Each point is reached from the start by the listed moves, each made once or not at all, plus a little noise. Say if it took an odd or an even number of moves. Then give how often each move was made.

Moves:
(1): [ 17,  41, -29,   3]
(2): [ 1, 16, 26, 25]
(3): [ 28,  -5,  44, -30]
Start: [ -7,  -3,   7, -12]
Points:
[ 21,  -7,  54, -37] -> odd (0, 0, 1)
[ -7,  -5,  12, -12] -> even (0, 0, 0)
[ 24,  13,  76, -15] -> even (0, 1, 1)
[ 42,  34,  24, -40] -> even (1, 0, 1)

Moves:
(1): [ 32,   8, -26,  24, -27,   5, -20,   1,  -5,  -9,  -4,  19,   3]
(2): [-11,  45,   7, -10,  -9, -14,   5, -17,  27, -14,  26,  -7,  14]
(3): [ 26,  12,  23,   4,  26,  24, -21,   1,  -2,  -5, -13,   6,  14]
(4): [-18,  24,  -5,   8,  18,  44,  24,   3,  10, -12,  -5,   4,  -1]
(5): [ 32, -11, -23,   3,  34,  -1, -26,  11,  -8, -10,  20, -10,  11]
(6): [ 16,  21,  -6,  -1,  11,  13,  -5, -29,  17,  22,  -3,  -4, -32]
(7): [ -1,   9,  12,  20,  10, -26,  63,   3,  -2,  10,  17,   8, -19]
(8): [ -2,  20,   1, -12, -16,   9,  -4,   4, -36,  26,   3, -13,   4]
(9): [-24,  -2,  17,   5,   7,  10,  -1,  -6,  45,  36,   6,  57, -14]
(10): [-12,  -3,   3,  48,   3,  -7, -12, -29, -20,  -2,   8, -16,   7]
(11): [ 8, -8, 21,  1, -9, 14, -4, 11, -8, -5, 36,  6,  3]
Start: [ -6, -17,  13, -11,  28,   2, -10,  -5, -25, -27,  10,  22, -13]
Points:
[-38,   1,  69,  48,  27,  -3,  31, -22, -48,  41,  79,  64, -35] -> odd (0, 0, 0, 0, 0, 0, 1, 1, 1, 1, 1)
[-40,  25,  61,  13,  38,  54,  67,   8, -18,  30,  66,  84, -42] -> odd (0, 0, 0, 1, 0, 0, 1, 1, 1, 0, 1)
[ 30,  67,   2,  -8,  55, -12,  22, -30, -29,   6,  72,  -5, -34] -> odd (0, 1, 0, 0, 1, 1, 1, 1, 0, 0, 0)
[ 51,  -7,  19,  13,  74,   3,  17, -10, -27, -12,  77,  24, -48] -> even (0, 0, 0, 0, 1, 1, 1, 0, 0, 0, 1)
[-28,  46,  30,  63,  12,  51, -19, -43,  24, -32,  77,  89,  -2] -> even (1, 1, 0, 1, 0, 0, 0, 0, 1, 1, 1)
[-43,   0,  37,  31,  23,  15, -26, -37, -37,  32,  28,  50, -15] -> odd (0, 0, 0, 0, 0, 0, 0, 1, 1, 1, 0)
